Each wall is flat, endless, passes through zero and stands at right angles to its row. A trip goes straight from one point to another. Which walls does it cross, in order?

Walls:
(1): [11  3]
(2): [-8 49]
(3): [24 11]
(4): [27 10]
(5): [-5  8]
(6): [-25 -35]
(7): [95 27]
(8): [-55  12]
(9): [30 52]
Trips:
[5 8] to [29 -9] => 5, 2
[36  1] to [ 37 -56] => 9, 6

Walls:
(1): [ 46   1 -54  -8 -37  -9  -1  -6  49 -23  11]
(2): [  3  21  42  37  -6  29  12   6 -13 -68  23]
(3): [ 58   6  90 -13  -1   1 -41 -12  -5 -37 -11]
(4): [-42  50 -32 -37 -59   0   0  -5  16  10   0]
(5): [ 26  19 -31 -27 -57  17  19  42  39 -12  49]
(6): [ 22  -3   1   9  32  13 -20  -1  11  26 -21]
Trips:
[ 23 -11  -8  21 -28  -8 -10 -19  81 -25 -33] to [ 18   4  42 -10  34 -27 -29   8  62 -55  17] => 2, 4
[-23  15   2  48  15 -24  31 -35  26   9 -42] to [ 23 -32 -16 -17 -56   6   6  -8  24  19 -21] => 4, 1, 5, 6
[ 57  10 -14 -27  -8  -2  25  22 -81 -23  33] to [-7 23  2  4 31  6 14 32 60 25 11] => 3, 6, 2, 4

Walls:
(1): [  5   1  -6  -2  32   8 -51  22  21 -12  52 -11 -35  21   4  29  -5 -12
  14  23  -3 -13  -1 -43  24  16 -54   3   9  -3  34  26  44 -61 -47  26
 -19  23  54 -15  27  26  18  33 -26 -28 -28 -21]
(2): [ 12  37  37 -29 -12  23 -23  40 -37 -47  19  -2  25   1  15  19 -46 -35
  12 -37  10  19  -3 -34  28  12 -63  29  27 -55 -45 -25 -54 -58 -12   8
 -44 -65  27   4  -2   4 -34 -10   1  -2   3   9]
(3): [ 28 -34  38  21  12   4 -22 -33  -5 -22  -6  -3  -8  15  12  40  -2   6
  -9   5 -33  -3  62  -3  17  36  22   4   8 -27 -25 -57 -46 -19   4  35
 -13 -14  36 -39  45 -12 -51  42   0  11  33   3]
(4): [-28  20 -31  -8  -9 -26 -26 -19  36  -2 -23  33  24 -43  -9 -29  19  17
  -3  24 -39   8 -28   7 -11  58  -1  25 -14  54 -15  13 -13 -54   1  56
  -8 -65 -29   3  22 -26  -7 -42  34 -15  16  25]
(5): [ 27   2  -3  28  15  31  44   9 -18 -24   2 -29  24  -8 -35   3 -14 -16
   6   9 -38   7  24 -13  36  34  -6   1 -95 -42 -60  25   7 -11 -19 -15
 -40 -44   6  15  19  11  -8  12 -28  12 -42   5]
(6): [-17  47   9 -18 -25 -10 -49  19  -4 -24  16 -21 -25  48  37 -43  21   5
 -20 -29  79 -49  -6  25 -21   8 -41  15 -50  22 -22 -29   9  -4 -25 -35
 -47  55  -5 -34  21  19  -5 -45  -5  -8  22  29]
(7): [ 15  13  -9  23  31   4  18  15 -22  -2   1  33 -31 -18  -8  54 -29   4
   2  81 -61  -3  29  31 -61  -7   5  13   2  28 -32  32 -57  17   0  39
 -20  20  -4  16  57 -21  16  -2 -16  36  30  -8]
Trips:
[-11 -23  18  22  19 -17  45 -11  -9 -47  22  -2 -31 -59  -2  21 -67 -18
 -34  -9  -4 -20  -2 -55  -7  -8 -39  26  -7  24  20  -3 -14  -4 -62 -19
 -16  27  -2 -41 -16  -4 -28   2  32  16   3  22] to [ 31  18 -48  -2  44  21 -11  35 -15  30  -2 -18  -2   3  36 -27 -10  11
  23  18  66  20  35 -33 -16 -14 -18  -5  -8   8 -10 -12   7 -39  87  15
   7  36  25  29 -38  -5 -18 -41  32  62  41  -5] => 5, 3, 1
[  0 -32  25 -45 -35  39 -14 -26 -23  20 -39 -61 -54 -16 -34  18  -4 -14
  23  -8 -37  23  17 -18 -43  65 -24  -1  15 -14  26  -6  -4   4 -22  25
   7 -51 -39   9  48  -8  -9   7 -17  -9 -24 -18] to [-27  49  -2  31   0 -13  12  19 -14  49 -24  54 -43  -7  60   6 -32 -23
   2   8   7  -3   6 -21   5  -7 -13  -3   1   0 -63 -10 -16  -3  46 -17
 -27 -52  14   8  20  25  12  45  72  41 -22  10] => 1
[ 19 -21   3 -47  -9   1  14  -7  30   2  14 -31 -19  45  -3 -37  14  13
  -9 -28  81 -20  -9 -37  34   1 -17   4  45 -24  36  37 -45  22 -28 -20
  -7  23  11  47  43   9 -21  26  -4  30 -20  36] to [-14   2 -22  64  15  24 -15 -53 -35  64  -1  -3  -4  38  25 -44 -10 -15
  -3 -12  52   0  36  15   3  19  -9  15  31  16  14 -18  42  17 -11  32
 -34  21  15  16   7  26 -38  -9 -46 -31 -24  89] => 2, 3
[ 66 -27  46 -43   5   4 -10 -42 -21  38  -9  57  27  -1 -37 -18 -12 -31
  37 -25 -15  12  11 -23 -16  35 -24 -29 -26  -8 -55  18  -9  -3  -2 -21
 -21   6  -9   4 -32  26  27 -37 -40  33 -32   0] to [ -5  -9 -26  -1 -26  -8  45   6   1  24  40  20   7 -34   4  10 -30  19
  13  28 -25  58   0 -27 -19  20 -16  -7 -35  36 -11 -46 -22  30  -5  50
  20 -23   9 -17  34  -3  -5 -12 -41  -6 -65 -38] => 7, 4, 3, 1, 2
[  3  -7  20 -49  15   4  25 -57 -17 -26   6  30  52 -11  38   0  34  17
  54 -30  -1 -19   0  46   0  20  -7  18   7 -23 -21  23  16  -6  17 -42
  -7  38  -7   3 -27 -10 -11   8  17  -9  27  38] to [ -6  -2  28  74 -34 -20  -8 -14  -8 -13  73 -23 -12  -8 -20   3  -7   5
  -2  41  42  49  -1 -15 -22 -33   8 -21 -40 -22  35  53  -2  40  15  14
  -7 -21 -10  25 -36  32 -13  -2 -13 -15  -6   9] => 2, 5, 6, 1
[-20   0  12  11  32  28 -41  -7  -3 -80  29   6   2  31   3 -24 -13 -30
  86  16 -18  10  19   2  -2  -6 -33  33  12 -12   8  -5   6 -12   6  24
   3 -39  -4 -37 -36 -50  38   1  16  25  13  18] to [-10   4  10  17 -13  61 -44  14 -57 -26 -29 -29   9 -25  41 -17   0 -10
 -50  51 -36  11 -10 -17  27  17  37  37 -36   3 -19  -3  -7   3   9  30
  13   8  19  -7 -24 -65  16   1  19  29   6 -48] => 1
[ 32   8  30 -50  32 -37   8  22  13 -24  11  18  23 -35  21 -13  16 -36
  -3 -32  14   7   7   9 -28 -25  12 -13  13   5 -58   9  12  27   1  40
 -23  24  -2  34  27  10 -35  -5  29  33 -33  57] to [ -7  28   0  -7  17   1  36  22  20  -1  17  70 -22 -12 -45 -51   1  24
  19   9  17 -28   8 -35  -4  44  21  -5 -37 -38  51  20 -18  24  -9 -18
  29   3  23 -29   2  57  44 -52   5 -21 -31  -2] => 2, 7, 1
[-16 -35  31  -4 -26   3 -25  20  21  38  19  -2  45   1  17 -18 -13  -7
   0 -45  -8  13  50   8 -53 -23  67 -16 -28  34  17  14 -46  -5 -20   6
 -53  31 -17 -47  -8 -34  17 -25  49 -18 -14 -13] to [  5  -6 -32  21   2  19 -18 -22  33 -68  70  43 -35 -41 -26 -10  51  27
  20  17   9  -8 -14  59  69   2  23  12 -11  17  12  55  11  23 -15   3
 -13  20 -19  17  16 -56  17 -20   0   5 -40  16] => 3, 1, 5

Walls:
(1): [-33 -17 -33  11  10 -47   4 -48   0  10  -8 -23 -16  19  45 -10  -5  92
  14   2 -34  35  31 -14  22  65  36  65 -10 -27  64 -17  22  21  30  18
  -7 -38  -3  -5  12 -27  -9  15  13   6 -49 -38]
(2): [ 13 -30  69 -21   2 -20  47  46  20 -71 -34   7   3  28 -29 -55 -48  28
 -16 -20  -3  10  21 -18   0  19 -21 -11 -39  28  23  -7  19   6  34 -38
   8  31  22   7  -8 -38   9 -13   4 -23  11 -73]
(3): [-47  51 -10 -16 -35  31 -22  15 -28 -28  20 -25 -77 -32  44  37  35  -1
 -43 -42 -27 -19 -25   5  -7 -16  10  54  -5  -5   5  -3   2  41  -2  18
 -43  20   8 -55  -6 -15 -67 -43  -4  34 -38   5]
(4): [ 30 -13  35   8  44  39 -29   6 -56  23  13  29 -11 -13  17 -31  25  19
  19  12  29   3  39  17  -1 -19 -19 -25 -35 -19 -37 -18  10  15 -23 -42
 -59 -15  35  16 -18  23  15 -37 -36   4  42 -21]
(5): [ 61 -20  -5 -49 -43  -1  18  24   7 -17 -35 -38   5 -26  60  -2  24  -1
   2 -35  21  19 -17  39 -18  21   3 -13 -28  31 -37 -27 -46  21 -10   8
 -11 -30  33  51   9 -22 -19   8  79   9  56 -28]
(6): [ -8  -3   2 -17 -24 -45  14  12 -40 -26  42   6 -28  92  11 -54  42 -39
  -2 -28  14  23   8 -13  35  -8   7  30  19  30 -23  -4 -48  16 -36   2
 -30  27 -12 -43 -23  -3 -13  31   9  -7  -4 -28]
(7): [ -2  13 -21  39  13  16  39  -3 -22 -36 -21  30 -56  37  33 -32  18  27
   5   1 -17  23  50  -5 -26  -3  38  19 -35  20  23  59   8  10 -37  62
 -11  -8 -27   2 -38  -5 -20  -5  -6 -48  21  -9]
(8): [ 29  44  29 -48  11 -41 -27  -5  24 -24   9   9   3 -18   2  29  -8 -51
 -47   6  31  56  69  10 -45 -11 -23  38  24  18  -9   1  13  30  -8 -21
 -13  19   8  -4  38  14  16 -40  20 -15  16  25]
(9): [ 22  53 -22  78 -57  -8 -31 -49  29  32 -23  86  16 -13 -14  26  24 -20
  19  45 -14  27   7  22  11  -9 -12 -30  -4   4  -7 -48  19 -10  63  23
 -24  -5 -42  19  33  35   2 -58   5 -19   7  22]
(10): [-20  11 -38  -9 -33  18  67   2  27   6  -7 -49  14  12 -27 -52 -13  23
 -20 -17   9   5  20 -15   9  27 -12 -19 -30  19  36  11  50   1 -22  -4
 -27 -82 -36  26  12 -14  -5   4 -54  31   8  25]
(11): [ 16   3 -12  11  38 -30 -58  16  31  25 -56 -45  82 -12  45  20 -37  36
   4 -25  18  27 -37   5  23  33  15  17   7 -19 -29   0  16  88  24 -47
  26 -17  18 -44  27 -10  -5 -30 -32  19  -2  16]
Trips:
[ 15  14 -23  11  -2  31 -46  24 -43 -46  17 -15 -28 -18 -42 -10  15 -33
  39  25 -24  16  12 -82 -19 -44   5   5 -24   0  55  32  29 -29  -8 -34
  23 -14  33 -13   6  30 -35  48   9 -30 -45 -25] to [ -1  -8 -18  25 -18 -63  25  20 -10 -10  -6  26   2  76  26 -24  31  39
  16  16 -63  23 -11   6 -34 -34  22  -6 -47  -9   8  30  53 -44   6 -53
  51  19 -14 -62  16  57   0  70  14  27 -38 -14] => 1, 3
[ 46 -40   3  22 -46 -13   6  47 -52 -22  14  -7 -36   7 -17  -7 -28 -13
 -25   1 -11  -3   0 -18  57  -5 -30  35  25   0  30 -16   1  -4  32 -26
 -47 -53 -74 -52  -3  35 -15 -11  38   8  14  -8] to [ 37   3 -19  42 -47 -27 -32   8  17  24  48 -21  66  18  10  28 -12  -2
  11 -33 -15 -23 -12 -19  32 -11   0 -23 -50  65  10  -5  31 -53   1  19
 -45   6 -10  49   5  37  47  29 -28  55  34  60] => 1, 2, 3, 5, 6

Walls:
(1): [-26  27  -1  27   4 -26 -10  37 -13  23  -6 -52 -38  18  -6   2  13 -16
  40 -14  18 -20  -3  -7 -60   7  -3 -28  46  -1 -23  18 -45 -13  12  26
 -52  -8  -4  -4  -3  36 -19  23   7   0  11 -15]
(2): [-24 -49 -13  23   9  19 -49 -41  25 -18 -15   8  10  -6   7 -32  58   6
  25  -9  56 -16   4 -46  30 -11  16   3  -8  25   2  62  -5 -18   2 -13
  -1 -23  27  -8  16  13 -44  71   0  73  55   0]
(3): [ 10  61   6  29   8 -19  -1  -8 -23 -19 -52  27 -25  72  -6   2  42   5
  21 -24 -41  -1 -33  -3  -3  -3  24  34  -1 -27 -13 -16   2 -27 -13 -32
  10  29  34 -28 -14 -11  -8  20 -24 -19   1 -14]
(4): [-19 -16 -40   4  67 -16  -4   1 -31 -22 -26   1 -23  30 -31  -1 -17 -29
  -5  58 -45 -37  48  -9  64 -40 -40 -24  31   2  -2   6 -38  31  26  45
  35 -13  -8  -6 -37 -34 -51   9   0 -19  23  -5]
(5): [ 34  53  51   4  13   5  12 -15   8  58  -9   3  35 -14 -21 -25  16 -26
  10  15   7 -50  18  -4 -23  17 -19  17 -22  20  32  29  -8  25  -5  -3
 -40 -20  23 -48 -45  30  11   6  17 -21 -11  44]
(6): [ -2  13 -20  27 -30 -15 -16  26  -8  74 -15   0 -16  37 -12  18 -14   5
  38   5   2   5 -28  24 -13 -16   8   6   3  -4  26   9   4 -16   7  11
 -57 -12  12  40 -55 -19 -55 -13  -7 -28  19 -24]
(7): [  0 -26  28  -8 -17  12   9  -6 -52  38 -26  19 -34 -37  -2  -3 -39  14
 -24   3 -32 -50  24 -67 -31  -2 -18 -30 -15  28  36 -12   8  -3 -34 -26
  -5  18   4  -2  -8 -19  36 -22 -38 -19  40 -48]
(8): [-41  50  31  27  12  -4 -24 -38  54   6 -28   1 -27 -40  -5 -34  10  -3
  12   2  20  24  26  30  -2 -29   0  16 -43 -26 -12  18   7  85 -32  -4
  -1  21 -27   4  16  13  20 -29   1  25 -21 -27]
(9): [ 32  30  -9  11  -4   9  10  39  51  26 -44  32 -45  -3  69 -31 -27   8
 -12 -10 -73  -4 -27  12 -56  10   3  -6  58  39 -44  48 -14 -51  30  29
  33  51 -46  22  31 -20 -44 -25  -9  23 -22   5]
Trips:
[-15  28 -11  51  -6 -34  40  40  -1 -42  62  23  12 -38  19  33  46   6
  10 -28  20  24 -23  82 -63  24 -16  -9 -17   0 -25 -14  18  17 -42  26
  27 -49 -11  53 -52 -29   6 -16  26 -26  -9  31] to [-19 -59  -1  11 -15  45 -30  -5 -23  -2 -20 -46  13  18  12  25  48 -13
   4 -18   8  13  39 -54 -17 -12  -2  33 -53  -1 -29   3  19 -32  31  31
 -11 -24  -2 -11  60 -49  42 -36  43  24   3  32] => 6, 1, 8, 2
[ 52  64 -44   1   2  25   5  34   5  35 -55  51 -20 -22 -16  22 -30 -18
  38 -15   4   4  29  25  35  -5 -14  21  -7  19 -16 -35 -26  25 -25 -18
 -45 -19 -30  11  30 -11 -31   1  10 -24  36  24] to [-35 -13 -46  21  13 -51   3 -30  61   5  22  -3 -41 -36  -1 -20   2  45
  -5  17  -9 -17  10  23   2 -15  24  -3  -7  -6  26  20  30  37  29  -1
  16  -3 -45 -11 -28 -39  14 -34 -28   9 -27  27] => 1, 3, 5, 6
